Each row is a point. The window is the flat piece filled in between its corners: a triangle in 3 columns, a solid with four corners in 4, and so on. A path goes straight from each point to the next, and from the last back to the first. List the points from which the path goes on through the window.

Window (3 x 3):
[[ 2.5 -3.1  7.0]
 [-0.7  5.3 -2.0]
 [ 2.5  4.5 -3.6]]
Path:
(1): [ 0.9 -2.0 -1.3]
(2): [ 3.2  4.9 -0.4]
(3): [1.9 3.4 1.7]
(4): [-0.4 -0.6 -0.5]
(5): [-1.1 -2.9  0.7]
(6): [1.8 4.7 4.7]
(7): [4.4 3.4 1.5]
(8): [-1.3 -0.5 -2.9]
(9): [-1.4  2.0 -3.6]
(10): [2.8 7.9 0.5]
(11): [0.6 7.6 1.6]
(12): [-0.8  0.5 -3.2]
(13): [-2.5  0.7 -3.5]
(14): [ 2.2 10.1  0.3]
(15): [4.0 4.5 0.9]
(16): [-0.5  0.8 -1.9]
Through the window after points: 1, 3, 7, 9, 11, 13, 15

Window (4 x 4):
[[ 4.5 -1.7  1.5  2.7]
 [-2.0 -1.6  2.3  2.3]
 [-4.3  4.1  2.8 -4.4]
 [ 1.4 -1.3 -6.5 -3.7]]
Path:
(1): [-2.1  5.2  1.3 -0.6]
(2): [-1.2 -0.7  2.4 -3.4]
(3): [-2.3 -1.6  1.6 -6.6]
(4): [-4.2  4.5 -2.0 -0.5]
(5): [-1.7  3.8 -0.2 -0.5]
(6): [-1.2 -0.7  4.4 -3.4]
(7): [ 1.2 -0.5 -1.9 -4.7]
(8): [ 2.7  2.0 -3.1 -0.6]
(9): [-1.5  2.5 -6.9 -0.8]
(10): [ 4.7 -5.5 -3.4 -5.7]
(11): [-2.8 -2.3  5.3 -5.1]
(12): [-2.1  5.3 -2.3  0.6]
(13): [ 3.5 -0.3 -0.5  5.3]
(14): [ 4.2 -3.1  1.0  0.8]
(15): [-3.2 -1.2  4.5 -6.1]
(16): [-3.9  6.5  0.7 -1.2]
Through the window after points: 1, 5, 9, 11, 15

Window (6 x 6):
[[-0.8 -7.3 -4.1 -4.0  3.1  2.8]
 [-1.8 -3.5  5.1 -1.8 -2.4  3.9]
 [-5.9  5.7  1.0  1.2 -7.3  2.9]
 [-1.0  3.3  5.0  1.2  1.6 -2.9]
 [ 2.5 -0.8  0.6 -5.3 -5.2 -2.6]
 [ 3.1  4.3 -5.7  0.1  1.4  1.7]]
Path:
(1): [-0.5  0.4  2.0  0.0 -5.5  0.5]
(2): [-0.8 -0.2  3.3  0.6 -1.0 -2.1]
(3): [-2.3  0.5  4.7 -4.0 -0.7  0.1]
(4): [-1.9  6.7  1.4 -5.4  1.0  2.2]
(5): [ 2.4 -2.2  1.9  3.4 -4.3 -2.4]
(6): [-0.7 -5.8  0.1  0.8 -3.2 -1.3]
(7): [-1.0 -2.2  1.5 -9.5  0.4  3.5]
(8): [-0.5  3.6  0.7 -4.2  1.7  6.0]
(9): [-1.3 -6.2 -2.7  2.8  1.2 -1.0]
(10): [-0.4  1.2 -0.7  5.5 -4.9  2.3]
(11): [-1.3  5.1 -1.5 -2.9 -0.4  1.2]
(12): [-0.2  0.9  4.3 -7.5 -2.6  0.9]
Through the window after points: 10

Window (9 x 9):
[[ 0.0 -2.1  8.6 -7.6 -0.5  1.2 -1.8  2.8  0.7]
 [ 4.0  2.2  2.8  3.9  0.9  7.9 -0.9 -1.1  0.4]
 [-1.6 -4.1  4.4  4.1 -2.4 -8.8 -3.5 -3.2 -7.4]
 [-6.7  3.9  1.1  0.0  5.8 -0.3 -2.1  3.4  0.9]
 [-3.0 -3.9  0.1 -1.5 -2.1 -2.5  4.7  3.3 -3.0]
 [-1.0 -6.6 -2.3  0.0 -4.2  0.2 -3.6  8.8  0.6]
 [-6.7  4.2 -1.7 -6.1 -2.0  0.4 -1.1  1.8  1.3]
 [ 1.0  0.3 -3.5 -3.2  0.4 -1.7  1.5  0.5 -0.6]
 [-0.6  1.7  1.3 -6.4  3.0  8.0 -1.5 -5.9 -1.4]]
Path:
(1): [ 3.0  0.1  2.7 -0.4 -0.7  4.2 -0.5  2.5 -5.0]
(2): [ 0.7 -2.2  0.4  1.6 -1.5  3.5 -1.7 -1.3  5.1]
(3): [-2.7 -1.2  1.3 -3.5 -1.4  1.3  0.3 -2.1  1.1]
(4): [ 0.2  1.7  0.6 -2.8 -0.9  1.6 -2.1  5.1 -5.1]
(5): [-0.4 -0.4  3.1 -1.9 -0.8 -0.5 -3.5  3.4 -4.3]
(6): [-3.0 -4.9  4.3  3.0 -2.0  1.9  0.2 -1.9  4.2]
(7): [ 0.0 -0.6  3.8  2.9  2.7  3.6 -0.5 -1.3  5.1]
(8): [ 3.9  3.6  0.7  0.7 -1.0  7.6 -1.5  0.4 -5.3]
Through the window after points: 7

Window (11 x 11):
[[ -2.9   1.2   2.4   0.2  -1.9  -2.6   1.2  -1.4   1.9  -6.1   9.6]
 [  0.3   0.4   0.0   2.9  -6.2  -0.9   2.0   1.3   1.6   2.6  -0.7]
 [  0.4   0.2  -1.6   1.8  -1.3   3.0  -4.4   3.1   1.9  -3.4   5.9]
 [ -5.6   0.8  -3.8  -3.1  -3.0  -0.2  -0.7   1.9  -3.2  -2.7   6.7]
 [  2.0  -4.4  -4.8  -2.3   1.2  -6.4  -9.1  -3.0   3.5   1.5  -7.1]
 [ -1.3   3.4  -2.3  -1.2   0.5  -1.7 -10.0  -5.2   2.9   2.3  -5.9]
 [  2.9   0.3   1.4  -4.5   1.3  -2.3  -4.6   1.0   2.8   6.8  -3.8]
 [  4.8   0.4   4.2   0.9   1.0   3.5   1.9   1.5  -5.0  -0.8  -6.5]
 [ -8.1  -1.9  -3.9   1.7   2.6   0.2  -0.4  -1.5   4.1  -1.6   8.2]
 [ -0.7   2.9  -5.7  -2.3   0.1   1.0   1.7  -1.1   4.1  -4.3   5.0]
 [ 10.2   2.9   0.8   3.2   0.9  -2.4  -1.3   0.4  -7.6   7.6  -6.3]]
Path:
(1): [-0.5 -1.9 -1.7 -2.0 -2.6 -0.6 -2.5 -3.4 -0.6 -0.6  2.9]
(2): [-0.3 -1.4 -2.7 -0.4 -1.1  1.5 -1.2 -1.7  1.7  0.6  0.7]
(3): [-1.5  2.3 -0.1  1.1 -0.6 -3.8  0.1  0.4  0.8  1.2  0.7]
(4): [ 1.1  4.1 -6.0 -3.2  1.7 -2.5  0.9  7.2  2.2 -4.5 -2.7]
(5): [ -1.2  -3.7   1.6   0.2  -0.4   1.3  -6.7 -10.0  -1.1   3.0   4.9]
(6): [ 4.1 -1.1  0.3 -4.5 -2.3  2.6 -3.4 -2.3 -2.7  2.8 -2.2]
(7): [-1.0  2.3 -1.3  1.8  0.0 -3.9 -1.6  2.0  1.6  2.2  0.1]
(8): [ 4.6  3.1  1.0  3.9 -0.3 -2.9 -1.4 10.1 -2.1  2.5 -9.7]
(9): [ -0.7  -2.0   0.5  -3.7   0.2   4.3  -1.2 -10.4  -1.2  -2.3   3.3]
(10): [-0.2  0.8  0.3 -1.2 -1.2  0.4 -1.7 -2.7  1.1 -0.7  4.0]
(11): [-2.7  2.4 -1.8  0.7 -0.2 -3.7 -0.8  1.8  1.9 -5.2  2.9]
(12): [ 2.6  2.4 -0.4 -0.4  0.1 -1.6 -4.2  1.7  0.2  1.3 -4.4]
(13): [ 2.1  0.6  0.1 -1.1 -1.8 -1.0 -4.3 -4.9 -0.2  2.1 -2.2]
(14): [ 6.6 -1.7 -1.1 -2.3 -5.8  2.0  0.7 -4.3 -2.6  4.7 -0.3]
(15): [-0.5  1.2  1.0  1.8  2.6 -3.0 -4.5  2.7  0.4  1.0 -1.9]
(16): [-1.6  5.3 -3.8 -1.6  3.4 -2.7 -0.4  4.3  3.5  0.6 -2.7]
Through the window after points: 6, 8, 10
